Each row is a point. The window is the flat piece filled in between its corners: a triangle in 3 columns, a solid with four corners in 4, and so on. A path goes straight from each point to the next, and from the last back to the first. List the points from which the path goes on through the window.

Window (3 x 3)
[[.12, .39, -.06],
[.47, -.58, .09],
[-.35, .20, -.01]]
Path:
(1): [-.19, -.34, -.40]
(2): [.09, -.49, -.26]
(3): [.19, -.24, .29]
(4): [-.35, .27, .35]
(5): [.04, .24, -.27]
(6): [.17, -.20, -.28]
(7): [-.28, .05, .51]
(8): [.17, -.16, .38]
Through the window after points: 4, 6

Window (3 x 3)
[[.05, .30, -.56],
[-.35, -.13, .26],
[.24, .36, .11]]
Path:
(1): [-.28, .29, .19]
(2): [.48, -.07, .50]
(3): [-.19, -.14, .18]
(4): [-.26, .21, -.02]
(5): [-.31, .43, .23]
(6): [-.02, -.22, .15]
(7): [.56, .35, .17]
(8): [-.20, .54, -.25]
(9): [-.25, .37, .09]
(10): [-.19, -.35, .30]
(11): [.46, .15, .23]
(12): [-.09, .32, .29]
(13): [-.33, .33, .01]
(14): [-.28, -.25, .27]
(15): [.61, .30, -.08]
(16): [-.08, .35, .01]
Through the window after points: 3, 5, 9, 13, 15

Window (4 x 4)
[[.06, -.05, .29, .03],
[.00, .18, .39, -.35],
[.29, -.73, -.01, -.16],
[-.42, .22, -.20, .18]]
Path:
(1): [-.14, -.20, .22, .10]
(2): [-.17, -.13, .54, -.24]
(3): [.32, .33, -.02, -.36]
(4): [.92, -.56, .08, .07]
(5): [.00, -.40, .25, -.24]
(6): [-.57, -.02, .13, .23]
(7): [.17, .19, -.32, -.12]
(8): [-.03, .21, -.03, .07]
(9): [-.39, .10, .16, -.18]
(10): [.11, -.70, .12, -.15]
(11): [.32, -.50, -.25, .06]
(12): [.24, -.10, .10, -.13]
Through the window after points: 2, 6, 8, 12

Window (6 x 6)
[[.40, -.06, .09, .28, .19, .07],
[.34, .23, -.29, .32, .49, .34],
[-.35, .11, -.27, .01, -.41, .06],
[-.45, .67, -.29, .14, -.08, -.33],
[-.01, -.18, -.17, -.10, .11, -.26],
[.00, -.15, .27, -.46, -.44, .49]]
Path:
(1): [-.45, .32, -.06, .01, .41, .33]
(2): [.13, -.04, .30, .71, .87, -.15]
(3): [.14, .28, -.33, -.07, -.25, .16]
(4): [.39, .35, -.64, .55, -.37, -.23]
(5): [-.36, .32, -.08, -.04, .17, .09]
(6): [-.46, -.12, -.07, .26, .12, -.07]
(7): [.26, .46, -.15, -.03, .05, -.02]
(8): [.37, -.08, -.24, -.28, -.38, -.11]
(9): [-.38, .01, .16, -.06, -.27, .21]
(10): [-.33, -.15, .18, -.06, .20, .24]
(11): [.59, .26, -.12, .10, -.30, .06]
(12): [.28, .33, -.09, -.31, -.18, .15]
(13): [-.18, -.89, .03, .15, .23, .01]
(14): [-.26, .26, .43, .03, .12, .21]
(15): [.12, .03, -.45, -.05, -.36, -.25]
(16): [-.05, .23, -.26, .13, -.39, -.26]
Through the window after points: 2, 4, 10, 16

Window (6 x 6)
[[-.10, .00, -.20, .23, -.23, .13],
[.04, .94, .12, .34, .12, -.45],
[.02, -.39, .32, -.04, -.11, .20],
[.19, .14, -.24, -.06, .01, -.21],
[-.49, .15, .22, .01, .18, .47],
[.40, .31, -.21, .37, .18, -.23]]
Path:
(1): [.05, -.24, .19, .18, .02, -.05]
(2): [-.01, -.05, .19, -.25, -.25, .50]
(3): [.18, .08, .17, -.06, -.05, .63]
(4): [-.18, .24, -.19, .56, -.04, -.70]
(5): [-.79, -.35, .22, .07, .19, .15]
(6): [.34, .90, -.01, .11, .05, .11]
(7): [.06, .31, .15, -.08, .04, .26]
(8): [-.46, -.39, .02, .35, .02, -.01]
(9): [-.09, .00, .15, .31, .17, -.02]
(10): [-.05, .39, -.15, .09, -.07, .30]
(11): [.13, .47, .20, .09, -.43, .03]
(12): [.11, -.29, -.65, -.08, .61, -.34]
Through the window after points: 1, 5, 7, 11
